Each point is reached from the start by the listed moves, each made once or not at all, plus a little noise. Say if it took an odd or an even number of moves. Then give how often each move was made.
In the rows, zero is written as 128.

Moves:
(1): [211  93 128 155  98 115]
(2): [143 211 121 115 151 129]
(3): [152 165 205 186 101 154]
Start: [115 124 100  89 160 119]
Points:
[151 154 177 145 133 143] -> odd (0, 0, 1)
[221 121 173 168 104 134] -> even (1, 0, 1)
[203  81 102 120 139 104] -> odd (1, 0, 0)

Moves:
(1): [172 132 137 132 136 127 114 131 129 110]
(2): [126 163 131 124 126 128 134 139 136 124]
(3): [124 136 167 155 144 117 113 128 121 118]
(4): [137 138 112 151 123 131 129 120 102 124]
(5): [108 119  96 137 152 134 126 130 131 109]
(6): [112 131 158 133 125 165 130 112 131 106]
(7): [131 118 122 119 146 123 168 121 115 123]
(8): [101  97 140 153 130 138 131 181 112  92]
Start: [124 103 140 122 130 116 121 116 121  98]
Points:
[133  84 203 173 158 112  99 170 101  36] -> odd (1, 0, 1, 0, 0, 0, 0, 1)
[ 56  73 184 187 173 158 115 156 105  11] -> even (0, 0, 1, 0, 1, 1, 0, 1)
[122  67 168 183 197 116 134 164  84   7] -> odd (1, 0, 1, 0, 1, 0, 1, 1)
[ 86 140 180 160 168 150 107 113 123  39] -> even (0, 1, 1, 0, 1, 1, 0, 0)
[141 105 195 165 167 110 141 178 100  23] -> odd (1, 1, 1, 0, 0, 0, 1, 1)

Moves:
(1): [136 112 154 105 128 130 115 127  99 118 160 139 133 144]
(2): [131 138 101 108 139 134 109 130 131 134 146 142 113 130]
(3): [118 156 157 136 159 156 121 132 109 122 125 163 114 134]
(4): [138 130 126 163 128 155 122 148 126 108 151 133 128 122]
(5): [134 123 139 121 164 146 109 126 139 126 108 113 128 122]
(6): [108 107 129 146 125 159 120 104 124 152 146 130 129 119]
(7): [143 115 116  89 138 112 145 152 114 133 128 136 133  99]
(8): [120 117 142 131 117 136 113 128 125 127 108 129  97 126]
(9): [154 151 108 122 118 167 149 119 128  99 126 125 142 130]
(10): [117 117 131 134 122 140 131 157 146 143 107 135 152 149]
(11): [128 115 154 117 129 125 128 127 172 120 157 138 129 122]
(12): [134 103 117 142 127 117 126 116 137 122 127 156 133 126]
(13): [104 131 124 110 133 132 117 126 124  97 135 136 148 112]
(14): [117 112 118 138 137 125 172 126 138 112 124 113 113 159]
Start: [137 163 121 111 109 123 140 118 162 124 156 149 118 136]
Points:
[123 128 153  87 127 225 182 138 120 105 156 194 108 171] -> even (1, 0, 1, 0, 0, 1, 1, 1, 1, 1, 0, 0, 0, 1)
[126  73 148  30 154 165  70 100 174 100 219 213 108  83] -> odd (1, 1, 0, 0, 1, 1, 1, 1, 0, 0, 1, 1, 1, 0)
[128 104 154  65 204 189 125 176 188  51 217 244 134 145] -> odd (1, 1, 1, 1, 1, 0, 1, 0, 0, 1, 1, 1, 1, 1)
[173 166 157  19 183 208 121 164 177  93 189 215 138 143] -> even (1, 1, 1, 0, 1, 0, 1, 0, 1, 1, 1, 0, 0, 0)
[148 123 114   7 162 182 164 155 200  51 195 175 159 150] -> odd (1, 1, 0, 0, 1, 0, 1, 0, 1, 1, 1, 0, 1, 1)
[ 96 112  94  59 166 173 129 117 161 108 156 155  83 105] -> odd (0, 1, 0, 0, 1, 1, 1, 1, 0, 0, 0, 0, 1, 1)
[ 88 167 149  84 157 163 130 120 193  66 180 202  65 150] -> even (0, 1, 1, 0, 0, 0, 0, 1, 0, 0, 1, 0, 1, 1)
[ 93 127 109 148 149 188 149 117 175 139 164 220 105 186] -> even (0, 1, 1, 0, 0, 1, 0, 0, 0, 1, 0, 1, 0, 1)
